Each point is reached from the start by the listed moves, each made once or not at all, plus a little noise. Is the number of moves made odd or even? Then give how often each move was made.
In the rows, zero is written as 128.

Moves:
(1): [151 112 121 134 117]
(2): [140 118 118 122 133]
(3): [150 176  99 141 105]
Start: [135 126 113 131 114]
Points:
[191 148  68 143  85] -> odd (1, 1, 1)
[179 157  79 150  81] -> even (1, 0, 1)
[157 110 107 137 104] -> odd (1, 0, 0)

Moves:
(1): [141 129 113 124 122 136  91 141 124 103 129 132]
(2): [136 150 125  99 133 133 133 112 122 121 117 107]
(3): [139 128 142 131 125 141 148 136 130 120 139 118]
(4): [138 127 157 107 126 103 128 120  95 120 130 167]
(5): [138 132 150 129 158 100 100  95 163 132 125 122]
(6): [133 129 120 126 145 143 134 103 125 125 159 144]
(7): [128 145 100 108 122 121 139 136 170 147 144 143]
(8): [139 137 114 140 157 115 131 141 119 146 108 118]
(9): [132 139 140 158 109 136 126 110 142 123 130 119]
Start: [153 112 129 159 139 115 111 120 129 157 144 148]
Points:
[208 125 164 149 188  70  68 113 120 139 136 165] -> odd (1, 0, 1, 1, 1, 0, 0, 1, 0)
[214 142 130 126 199  78  86  94 160 155 184 194] -> odd (1, 0, 1, 1, 1, 1, 1, 1, 0)
[189 154  97 103 181 109  69  67 192 146 178 155] -> odd (1, 1, 0, 0, 1, 1, 1, 0, 0)
[189 152 150 159 172  51  96  80 177 185 142 177] -> odd (0, 0, 0, 1, 1, 0, 1, 1, 1)
